Rows are points. The points of each table are mixes of a few directions, plus a little noise. How many directions does each table use, and how many do they share? Where both have some left over, give the other angles between the two spaces (their principal angles), to ten degrees, smallest first.

First, 4 rows:
[[  0  -3]
 [  0   1]
 [ -1 -58]
 [  1  59]]
Second, 6 rows:
[[  0 -43]
 [  1  29]
 [  1  35]
 [  0  35]
 [  0  15]
 [ -1 -71]]
Directions: first 1, second 1, shared 1

First:
[[  2 -57 -41]
 [  6  51  27]
 [ 36  18 -25]
 [-11 -13   3]
 [-31   1  38]]
Second:
[[-10 -38  52]
 [-29 -28 -47]
 [  7  19 -16]
 [  2   7  -2]
 [ 14   5  46]
 [-15 -25   5]
 [ 31  61 -35]]
Directions: first 2, second 2, shared 1; angles 50

First:
[[ 14  20   0 -12]
 [ 48  60   6   5]
 [-49 -29 -10  -1]
 [-26 -70   5  25]
 [-28   1  -6  18]
 [ 41  19   5 -35]]
Second:
[[  5 -50  50  13]
 [ -2  57 -25  -1]
 [-14  12  32  16]
 [ 45   7 -41 -17]
 [-24  25 -50 -17]
 [ 35 -34  28   8]
 [-45 -16   7  -1]]
Directions: first 3, second 3, shared 2; angles 60

First:
[[  5  -5 -44   6 -35  15 -33  12]
 [  3  12   2 -22  30 -18  11  24]
 [-70  43 107  -9  78 -24 -29  12]
 [ 36 -24 -18  15 -20  10   7  -6]
 [-26  -8  -3   8  -8 -25  23 -10]
 [ 43 -30 -24  25 -30  15 -17   2]
 [  9  12 -20 -23 -14  29  38 -35]]
Second (10 x 8):
[[ 24  -3  -8  -6  15 -21 -40 -15]
 [ 27  38 -23  36 -10   6  28  -5]
 [-39  13  45  36  33   3 -25  -8]
 [-17  -8  -3 -89  -8 -10 -16  57]
 [-56   4  29  39  22  32 -43 -28]
 [ 38  15 -20  35   1  -5   0 -27]
 [  0 -13  48 -20  32 -49   3  25]
 [-34 -37  12 -33 -31  15  73  33]
 [ 22   5 -48  20 -21  26 -10 -34]
 [ 30 -11 -41 -19 -31   3  28   3]]
Directions: first 5, second 5, shared 2; angles 30, 60, 80

First:
[[ 20  -9 -24  27  -3  13  11  -5   4]
 [-18  15  28 -36  11 -17 -11   7  -2]
 [ 71 -17 -54  55   8  28  37 -18  12]
 [ 38 -23 -45  57 -11  25  20 -11   5]
 [-72   9  51 -45 -17 -22 -37  19 -11]
 [-21   7  21 -22   0 -10 -12   6  -3]
 [ 62 -16 -52  53   6  26  34 -16   8]
 [-47  37  64 -83  22 -37 -25  16  -8]
 [-13  18  27 -40  15 -17  -9   7  -1]
 [-16 -19 -14  33 -29  11  -7   3  -3]]
Second:
[[  4 -27 -46 -45 -14  22 -18 -32 -21]
 [-23  18 -60  20  18  19   3  67  46]
 [  3  13  46  25   5 -20  10   4   4]
 [ 11  17  -8  -4  30  -3 -91 -58 -25]
 [-16  -7 -23  -3  -9  12  51  36   1]
 [ 10  -4  35   8 -13 -13  13   4  19]
 [-15 -17   9 -24  -9   5  67 -26 -88]
 [  4  12  19   8  14 -10 -27 -24 -17]
 [ 21  -5  28  14 -21 -12 -10  28  81]]
Directions: first 2, second 4, shared 0; angles 70, 90

First (10 x 11):
[[ 18 -22 -51 -19 -18 -37  -3 -15 -32 -17   9]
 [ 28   9  -8  18 -26  -5  -6  14   2  -9  52]
 [-12 -49  40   6  32  11 -15  43 -17  50 -38]
 [ 16  -7  38 -73 -18  12  33  -2  -6  -7  -5]
 [ 18  -9 -36  14 -22 -29  -4 -35 -34  -1  25]
 [-17  53  12  31  -8  21  14 -42  12 -11  -7]
 [-17  33 -11   7  13   7   1 -24  34 -15   4]
 [-19  20 -76  44  -6 -29 -12 -30 -23 -35 -30]
 [-35  26  39  20  25  44  -1  72  41 -11 -57]
 [ 20 -55  54 -49  29   6  -6  21  22  57  47]]
Second (8 x 11):
[[ 35  19 -29   3 -31   5 -53 -11 -50 -34   3]
 [ 20 -66 -17 -21 -25  28  14  18  -4   0  12]
 [ 17 -55   8 -42  -4  23  -5  23  -6   8   1]
 [ -3 -17  12 -14   8   5  10   9  10  11  -2]
 [-30  53  55  -8  57 -30 -10   0  21  26 -26]
 [-32  98 -19  80   5 -44   9 -44   9 -16   0]
 [ -4 -82 -10 -15 -14  29  56  21  30  17  15]
 [ -3  47   1  20   5 -19 -21 -16 -11  -9  -5]]
Directions: first 6, second 3, shared 1; angles 40, 80

First:
[[-18 -45  26   7  22   8   6   4  55  14 -43   1]
 [ 13   9   3   8  -2  12 -13  14  -2 -13   0   5]
 [  3  38 -32 -20 -22 -27  11 -27 -64   4  50 -10]
 [-31 -36  10 -10  13 -21  26 -21  23  30 -14  -8]
 [ 29  25   1  14  -7  26 -26  27  -7 -29   0  10]
 [-16  20 -32 -30 -12 -45  31 -46 -60  24  49 -18]
 [ 10  -8  15  16   5  25 -16  22  28 -14 -24   8]
 [ 10 -56  57  40  32  64 -35  64 113 -23 -91  26]
 [ -5  18 -23 -18 -15 -30  17 -27 -44  15  37 -12]
 [ 12  30 -19  -7 -17  -9  -3  -7 -44  -6  34  -1]]
Second:
[[ -4  26 -28 -19 -16 -30  17 -30 -53  11  43 -12]
 [-35 -11 -17 -29  -1 -50  42 -50 -26  41  28 -21]
 [ 36  -5  33  39  11  65 -50  66  56 -46 -52  27]
 [ -7  -8   3  -2   3  -4   6  -5   6   7  -4  -2]
 [  6  19 -13  -5  -9  -6   0  -7 -26  -3  20  -2]
 [ -1 -40  37  22  22  33 -15  34  71  -8 -57  13]
 [  3 -40  40  27  23  41 -21  41  77 -13 -63  16]
 [ 16  55 -40 -17 -28 -22   2 -23 -79  -7  61  -8]
 [  5  -6   9   8   4  13  -9  13  17  -7 -15   6]
 [-31  -2 -23 -30  -6 -51  41 -51 -37  39  36 -21]
 [ 13  13  -1   6  -4  12 -13  12  -5 -14   2   5]]
Directions: first 2, second 2, shared 2

First (8 x 18):
[[ -23   -4  -18  -43  -17 -115    9  -45   85 -101   36  -41  -17 -100
    32  -22  -27  -55]
 [  12    2    9   22    9   59   -5   23  -44   52  -19   21    9   52
   -16   12   14   28]
 [  -4   -1   -3   -8   -3  -21    2   -8   16  -19    7   -8   -3  -19
     6   -4   -5  -10]
 [  12    2    9   22    9   58   -5   23  -42   51  -18   20    9   50
   -16   11   14   28]
 [   8    1    6   15    6   40   -3   16  -29   35  -13   14    6   35
   -11    8    9   19]
 [ -16   -2  -12  -30  -12  -78    6  -31   58  -69   25  -28  -12  -68
    22  -15  -18  -38]
 [   9    1    6   16    6   42   -3   16  -31   37  -13   15    6   36
   -12    8   10   20]
 [   3    1    2    6    2   16   -1    6  -12   14   -5    6    2   14
    -4    3    4    8]]
Second, 10 rows:
[[ 29 -34 -27 -36  80  -8  14  49 -12  21  22   4  23  61  27 -22  18  18]
 [-30  29  32  14 -74 -11  -9 -55  35 -23 -24 -17 -35 -68 -17   5 -27 -31]
 [-54  29  19  36 -72  -8 -24 -71  34 -43 -21  -2 -32 -72 -33  34 -15 -31]
 [ -7  29  33  13 -69   4   0 -30  13  -3 -21 -17 -24 -49 -10  -4 -25 -15]
 [  8 -18 -34  15  52  23  -4  34 -42   8  19  30  35  51  -3  22  32  32]
 [ 20 -36 -29 -34  81 -13   9  43  -6  15  22   6  22  58  24 -16  19  14]
 [ 23 -13 -31  22  45  37   1  46 -60  20  19  32  42  58  -3  20  32  42]
 [ -5 -15  -2 -32  27 -30   3  -3  31  -6   4 -13 -11   2  15 -19  -4 -16]
 [ 14  19  34 -16 -47  -7  13 -10  18  11 -17 -28 -23 -32   9 -30 -29 -16]
 [  0  10   5  16 -20  13  -2  -4 -12   0  -4   5   2  -7  -8   9  -1   4]]
Directions: first 1, second 3, shared 0; angles 30

First:
[[-91 -21  -9  -3  20  74  29 -40 -36   0  23  24  45  -8  20  13  26 -31
  -22 -83]
 [ -4  -6  -1 -18   3 -18   7   1  10 -12   1 -17 -20  -9  -4  -9 -13 -15
   13   1]
 [ -2 -15 -18  17  -5  45  12 -24  -4  19  24  25 -15  52 -22 -11  37  39
  -18 -24]
 [ 95  20  -2  36 -37  -7 -36  29  26  24 -15 -18 -15  41  14 -13  -4  68
  -13  58]
 [ 14   1   4 -15   6 -41   1   8   8  -8  -3   2 -24  -4 -31  -4  -9  -5
   20  24]
 [  2   5   4   6  16 -17   1  -5 -16   5  10  52  -8  19 -65  10  28  21
   10   9]
 [ 37  -3   2 -32   3 -73   4  16  31 -19  -6 -18 -68  -1 -43 -23 -23  -3
   35  43]
 [ 45  14   6 -10 -22 -44 -22  32  31 -12 -28 -57 -13 -28  43 -10 -47 -11
   12  46]
 [-54 -20 -11 -20   3  37  23 -18   0 -15   2 -43  12 -31  60  -5 -20 -48
  -10 -50]
 [-43  26  17  32  10  38 -20   1 -49  13  -8  50 102 -34  27  57  17 -14
  -23 -25]]
Second:
[[ 13 -14 -21 -10 -24  12  12 -10  29 -18  -7 -57  -8   6  56 -33 -27 -12
   11  -5]
 [ 39 -16 -11  15 -30   7  -9 -17 -20 -13  10  38  55  62  27 -43   0  23
   26  17]
 [ 13 -41  20 -38   5 -27  -8  21 -12  -9  18 -17 -33  -7  30 -48 -35 -18
  -14   9]
 [-55  21 -17  -7   3  -1  23 -28   7 -35 -23 -13  55 -41  18  30 -10 -58
   49 -17]
 [ 10  31   1  21  -1 -21  -9  -1  -9   1 -12  41  33   7 -40  28  19  15
   30  24]
 [-47 -18  19 -33  31 -18  10   2 -20 -12  13   9 -13 -35 -16   0  -6 -37
   -4 -20]
 [ 15   1  35 -26   5 -36 -28  53  14   3 -17 -65 -36 -68  47   2 -53 -25
  -34  26]
 [ 21  16  -4  25   4  13   1   2  12  34   9  29 -52  37 -77  20  46  63
  -24   6]
 [-46   7 -39  12  -8  41  43 -58   8 -19   0  13  39  24 -13  11  29 -13
   44 -41]
 [ 33  15  25  39   7  36 -31  36  -6  65  11  20 -44  15 -34  29  38  72
  -84   7]]
Directions: first 4, second 6, shared 4
